Rows are points. Each copy is the shape, with its points in the same order, turned, moved and blurred by noise. Is it also mirrored, or only turned?
In the rows, zero is written as 128.

Shape (6 x 3):
[[161 142 118]
 [ 76 102 166]
 [126 143  73]
 [158 117 127]
 [168 133  98]
 [149 145 135]]
Copy 1 (6 x 3):
[[126  96 165]
 [ 94 159  87]
 [175 128 160]
 [121  90 142]
 [147  87 164]
 [112 110 160]]
Copy 1 is: only turned
Copy 2 (6 x 3):
[[144 111 127]
 [150 215 150]
 [ 84 119 128]
 [151 131 109]
 [127 102 108]
 [150 125 147]]
Copy 2 is: mirrored
Copy 3 (6 x 3):
[[159 125 104]
 [ 66 128 148]
 [175  96 147]
 [138 114  95]
 [172 105 101]
 [147 139 107]]
Copy 3 is: mirrored

Shape (7 x 3):
[[ 88 118  82]
 [136 148 135]
 [181  74 130]
 [153 112 156]
 [102 164 111]
 [111 161 139]
 [137  96 148]]
Copy 1 (7 x 3):
[[185 116 163]
 [129 139 114]
 [ 93  62 122]
 [ 94 117 124]
 [170 157 128]
 [141 163 126]
 [101 107 147]]
Copy 1 is: mirrored
Copy 2 (7 x 3):
[[ 86 124  74]
 [143 141 123]
 [114  79 173]
 [130 127 163]
 [131 150  81]
 [137 163 109]
 [104 127 158]]
Copy 2 is: only turned
Copy 3 (7 x 3):
[[ 81 117 176]
 [139 118 130]
 [ 86 111  63]
 [123 131  93]
 [137 112 174]
 [150 135 150]
 [105 142 103]]
Copy 3 is: mirrored

Shape (8 x 4):
[[110 225 134 136]
 [161 145 144 126]
 [108  89 124 105]
 [110 117 136 140]
 [137 164  93 136]
 [119 113 102 117]
 [112  98  80 149]
 [110 100 151 119]]
Copy 1 (8 x 4):
[[125 200 187 150]
 [153 137 116 146]
 [137 106 125  69]
 [141 105 162 112]
 [ 88 149 143 136]
 [118 116 129  88]
 [ 90  78 150 107]
 [164 100 141  86]]
Copy 1 is: only turned
Copy 2 (8 x 4):
[[ 68 103 121  60]
 [150 126 130 104]
 [136 111 136 180]
 [119 129 149 148]
 [103 135  94 111]
 [121 125 112 163]
 [109 159 111 180]
 [138 113 162 161]]
Copy 2 is: only turned

Shape (9 x 6):
[[147  56  84 126 137 121]
 [145 115 145 140 157 113]
 [132 140  89 159 135 139]
 [ 97 162 160  66  84 133]
 [109 131 131 133 101 102]
 [163 161  92 169 129 153]
 [122 117  88 148 151 129]
 [ 91 151 130  57 112  89]
 [ 93 129 112 122 130 143]]
Copy 1 (9 x 6):
[[ 90 157 152  83 145 145]
 [142 134  94 114 147 134]
 [ 92 140 109 149 132 152]
 [161  63 149 145  87  93]
 [129  93 137 139 148 121]
 [ 99 144  97 163 108 177]
 [ 90 151 114 138 141 119]
 [160  92 166 141 121  68]
 [ 99 112 122 135 121 108]]
Copy 1 is: mirrored
Copy 2 (9 x 6):
[[ 86 147 117 139 139  58]
 [153 134 140 152 110  83]
 [108 144 150 162 130 140]
 [160 136  96  62 100 173]
 [125 128 131 119  75 128]
 [111 155 133 192 132 156]
 [102 148 157 142 131 111]
 [150 169 121  47  88 129]
 [119 126 143 105 133 133]]
Copy 2 is: only turned
Copy 3 (9 x 6):
[[170  59 132 160 132 128]
 [155 131 143 120 112 150]
 [100 106 106 139 120 150]
 [112 176 112  86 157  64]
 [112 125 126 123  99  95]
 [101  92  87 121 121 184]
 [122 109 115 158 130 154]
 [138 176  95 133 130  56]
 [102 132 127 142 152 119]]
Copy 3 is: only turned
Copy 4 (9 x 6):
[[134  74  86 152  62 150]
 [130  98 135 142 126 146]
 [ 91 136 135 125  87 123]
 [182 192  89 127 132  97]
 [143 127 130 107 106  99]
 [ 78 152 152 125  76 150]
 [ 84 108 101 140  95 126]
 [175 165  99 168 142  73]
 [116 143  87 125 112 108]]
Copy 4 is: only turned

Shape (14 x 8):
[[145 112 115 106 175 120  98  93]
 [106 138 153 146  95 128 138 121]
 [145 136 175 162  70 102 151 151]
 [119 113 120 101  99 148 141 112]
 [181 145 154 169  88  97 172 172]
 [110 138 154 117 120 154 141 123]
 [142  95 116 130 121 161 146 116]
 [121 122 164 159  66  89 167 142]
 [118 126 129 115 141 136 134  98]
 [ 95 120 106 147 172 136 124  99]
 [ 95  92 114 103 157 149  93 139]
 [155 174 107 157 170 103 107 149]
 [119 132  91 124  95 134 128  93]
 [171 161 140 197 146 111  85 138]]
Copy 1 (14 x 8):
[[183 115 131 106 134 119  76 167]
 [117 115 160 108 140 131 138  94]
 [101 118 187 128 130 148 189 118]
 [136  98 118  83 130 159 120 113]
 [130 141 177 142 129 164 213 138]
 [115 133 132 106 150 146 114 108]
 [151  91 107 118 150 156 132 128]
 [104 105 181 100 140 133 196 109]
 [151 121 136  95 151 136 100 125]
 [180 126 120 104 159  95 100 108]
 [137 113  85 103 119  95  88 136]
 [190 177 157 144 107 112 131 140]
 [171  94 141  86 118 150 119  97]
 [173 144 186 188 115 109 133 132]]
Copy 1 is: only turned
Copy 2 (14 x 8):
[[152  98 146 165 173 131  83 113]
 [130 159 126 111 113 111 146 105]
 [137 152 131  85  92  56 141 135]
 [148 109 154 133  95 146 118 104]
 [161 144 118  86  85  54 112 159]
 [147 147 148 106 127 152 131 108]
 [169 126 166 157  97 133 116 123]
 [128 151 112 100  70  72 139 112]
 [153 125 143 136 135 138 105  94]
 [142 147 119 178 164 147  99 111]
 [103 122 168 164 151 168 110 144]
 [164 120  83 131 175 106  88 169]
 [155  97 116 157 101 139 136  97]
 [169 132 105 144 182  60 132 165]]
Copy 2 is: mirrored
Copy 3 (14 x 8):
[[138  99 155 139  84 134 196  98]
 [105 111 146 156 138 137 101 121]
 [ 99 112 136 213 126 147  80 146]
 [ 84  89 121 125 105 135 131 121]
 [113 134 110 231 102 164  94 156]
 [127  93 126 132 133 136 118 128]
 [ 94  97 123 131 104 176 152 134]
 [ 75 113 130 209 140 143  85 122]
 [123  99 134 130 113 141 147 100]
 [127 135 148 117 138 153 174  91]
 [109  98 141 114 136 113 198 137]
 [166 174 145 173  93 129 160 133]
 [ 82 126 146 119  88 135 126 106]
 [162 161 191 192  99 157 140 150]]
Copy 3 is: mirrored

Shape (15 x 9):
[[124  96 160 130 159 177  99 127  65]
 [118 101 108 137 126  76 145 143  88]
 [127 135 104 105 156 132  92  89 168]
 [168 111 115 154  81 173  93 122 185]
 [109 153 154  78 142 134 136 134 112]
 [ 86 100  99 108 159 110 128 101 141]
 [161 113 111 116 130  99 113  91 145]
 [161  91 167 134  89 120 171 108 169]
 [133 160 102 134  96 147 155 142 148]
 [125 130 102 137 149 126 141 115 140]
 [102 157 142 153 119  96 169 147 142]
 [116  61 116  90 136  99 162 144 141]
 [ 79 116 133 134 119 126 122  70 137]
 [144 151 181 158 104  96  60 108  96]
 [128 111 133 116 156 135 135 104 143]]
Copy 1 (15 x 9):
[[144 153 144  64 120 119 108 142 228]
 [141 218 122 131 127 121 110 112 147]
 [111 114 178 144 160  89 121 146 151]
 [146  78 135 120 168 147 174 106 146]
 [110 155 145  76 119 102  92 166 133]
 [121 180 164 144 173 107 112 168 156]
 [113 136 150 147 157 120 100 100 144]
 [139 126 127 118 157 199  93 120 116]
 [154 125  96 120 130 111 138 148 107]
 [151 146 137 146 144 105 112 148 143]
 [152 170 130 137  92 140 118 162 101]
 [145 203 150 105 193 139  95 135 123]
 [ 96 152 141 150 142 148 126 177 170]
 [ 88 137 159 115  59 142 136  89 178]
 [138 140 159 123 153 120  92 152 158]]
Copy 1 is: mirrored
Copy 2 (15 x 9):
[[144 117 133 198 121  99 159 157  95]
 [ 99 168  93 103 117 143 157 168 112]
 [167 136 121 105 157  87 124  97 147]
 [135 169 199 122 177 131 122  76 107]
 [122 128  93 167 131 131 125 128 176]
 [135 148 104  95 112  82 114 140 143]
 [144 160 133  90 160 117 166 119 142]
 [125 173 195 109 126 167 149 133 172]
 [ 86 136 139 117 139 159 110  87 134]
 [125 123 126  95 131 123 125 122 127]
 [117 143 108 107 102 191 106 125 143]
 [ 95 181 133 102 132 105 122 188 162]
 [155 164 126 118  83 108 128  98 138]
 [192 175 103 158 138 172 185 103 105]
 [144 130 137 120 132 112 130 135 148]]
Copy 2 is: only turned
Copy 3 (15 x 9):
[[139 104 156 129  67 167 138  80  99]
 [104 113 111  91 120 141  77 118 159]
 [165 156 100  95  95  82 158 117 119]
 [218 150 105 179 132 102 122 119 127]
 [127 110 166  89 113 125 161 145 127]
 [119 172 111  71 107 106 119 109 122]
 [163 118  97 100 110  73 112 108 135]
 [149 117 148 159 144  61  74 139 114]
 [143 140 124 145 166 117 151 138 160]
 [121 146 106 120 118 102 134 116 143]
 [ 96 128 114 129 142 117 117 180 137]
 [124 158 163  90 113  92  72 120 155]
 [133 151 102  97 138 113 123 119  68]
 [176  58  78 116  96 145 116 151  91]
 [130 139 133 116  98  91 135 111 119]]
Copy 3 is: mirrored
Copy 4 (15 x 9):
[[106 123 137  87 150  50 124  82  86]
 [112 117 125  93 109 155 165 136  88]
 [134 146 173 158 103 142  96  55 113]
 [155 174 131  91 154 152  60  78 175]
 [102 100 112 166 131 108 122  90 105]
 [136 138 153 139 110 155 141  75  60]
 [110 152 168 119 113 154 119  96 133]
 [110 194 127 142 171 157 115 150 134]
 [168 120 104 146 136 156 113 115 142]
 [154 127 159 129 124 148 130 110 106]
 [143 122 104 156 100 151 115 161  95]
 [ 95 135 138 115 170 187 158 105  64]
 [137 184 130 140 103 117 122  90  77]
 [ 74 163 107 101  69  86  87 121 143]
 [129 140 161 132 136 120 117 110  98]]
Copy 4 is: only turned

Shape (15 x 11):
[[153  89 135 141 135 129  95 134 102  99 120]
 [104 136  90  87 150 168 130 151 168 158  95]
 [141  95 155 121  77 107 125 107 155  98  90]
 [142 127 128 161  94 119  69 101  96 117 155]
 [119 107 149 106 112  96 117  80 104  85 100]
 [172 146 117 145 150 166 131 119 114 130 160]
 [152  83 114 128  92 135 101  95  98 102  98]
 [105 141  97  99 162 141 164 158 144 178  78]
 [125  78  93 105 108  99 137  90 140 102 112]
 [120 106 149  87 131 163 131 157 120 175 158]
 [171 124 135 141 146 147  89 130 118 126 171]
 [ 93 139  98 107 162 172 141 165 151 124 126]
 [133 119 135  71 147 152 103 119 145 149 114]
 [178 128 121 114  89 114  94 128  88  86 143]
 [144  91 124 114 113  76 102 113 132 109 109]]
Copy 1 (15 x 11):
[[168  99 113 139 104 161 105 112 142 107 128]
 [146 191 136 171 117  77 129 150 104 117 164]
 [150 116 119 113 114 143 104 136  82 109  72]
 [134 109 137 100 112 153 147  65 145  91 128]
 [162 108 122 129 130 138  94 101 147  84  64]
 [119 143 136 143 106 175 160 141 169 114 154]
 [151 118 105 123  81 148 109 104 126  69 100]
 [128 163 157 163 128  58 112 192 134 111 157]
 [138 152 128 142  96 129  63 103 130  99  78]
 [187 153 158 123  81  98 148 150 167 146 151]
 [141 120 146 152  90 176 164 101 160 133 151]
 [163 187 127 156 143 101 112 144 138 130 180]
 [173 157 157 181 106 104 155 136 127 114 114]
 [136 106  78 137 101 146 144  85 157 117 102]
 [128 102 132 151 102 123  93 100 118 119  82]]
Copy 1 is: mirrored
Copy 2 (15 x 11):
[[ 91 125 128 146 113 139  98 114 167  98 121]
 [139 166 123 133 142 162 176 186 123 153 154]
 [151 103 129 115 103 112 136  80 150 117 155]
 [122 125 143 147  80 138  53 116 142 134 108]
 [147 145 151 130 115 117 111  82 195 136 145]
 [115 147 125 180 155 137  84 137 110 118 106]
 [108 143 146 131 106 143  90  91 155 105 167]
 [142 168 165 111 175 154 175 192 127 141 141]
 [138 179 134  93 111 129 137  79 147 119 137]
 [177 143 132 161 132 188 125 173 140  90 116]
 [112 126 115 187 123 159  85 131 134 121  89]
 [132 177 109 152 137 123 164 199 131 135 125]
 [149 148 124 157 138 189 141 139 155 144 137]
 [121 125  96 125 123 138  48 104 157 122 130]
 [126 129 134 101 105 145 118  88 168 122 114]]
Copy 2 is: mirrored
Copy 3 (15 x 11):
[[ 74 170 105 143 106 126 129 107 123 118 147]
 [132 147 152  92 166 102  47 143  86  98 107]
 [108 137  90 108 111 186 129  91  95 122 104]
 [ 98 174  83 147 157 143 148 106 168 130 138]
 [ 75 128  94  98 102 150 148 123 132 138  96]
 [108 162 160 135 164  88 135  76 134 135 150]
 [ 63 156  79 132 140 149 127 108 106 153 130]
 [130 111 177  97 151 116  69 168  81 103 137]
 [ 66 111 103 125 147 156 119 111  97 109  80]
 [117 111 124  95 145 100  61  90 132  95 173]
 [ 95 181 125 131 148  94 137  77 147 104 154]
 [133 140 158 124 137  78  55 121 117 101 103]
 [ 98 149 119  63 150 108  91 111 112 101 137]
 [104 145  64 138 134 106 171  87 119 131 137]
 [ 79 139  89 116 132 156 148 126 108  85 115]]
Copy 3 is: mirrored
Copy 4 (15 x 11):
[[134 140 113 102 157 109 141  99  93 137 105]
 [101  92 116 151 171  88 139 162 193 114  98]
 [124 173 162 111 150 145 113 131 125 153  60]
 [161 153 118 103 149 143  98  60 131 139 136]
 [145 176 143 166 155 144 113 117  96 138  86]
 [169  87  90 124 127 126 150  90 149 145 105]
 [140 159 141 123 191 129 136  81 121 145  84]
 [119  73 155 168 165  90 162 176 179 117 119]
 [138 141 150 141 187 147 105 121 122  96  54]
 [191 116 110 115 163  63 121 162 169 134 114]
 [165 105  80  93 135 111 112  92 124 146 116]
 [118 104  94 142 136  83 156 156 176  88 103]
 [133 114 106 147 179  97 104 154 152 163  97]
 [150 150 139 119 132  97 105  56 113 148  82]
 [128 137 158 124 163 130  89 115  94 125  92]]
Copy 4 is: only turned
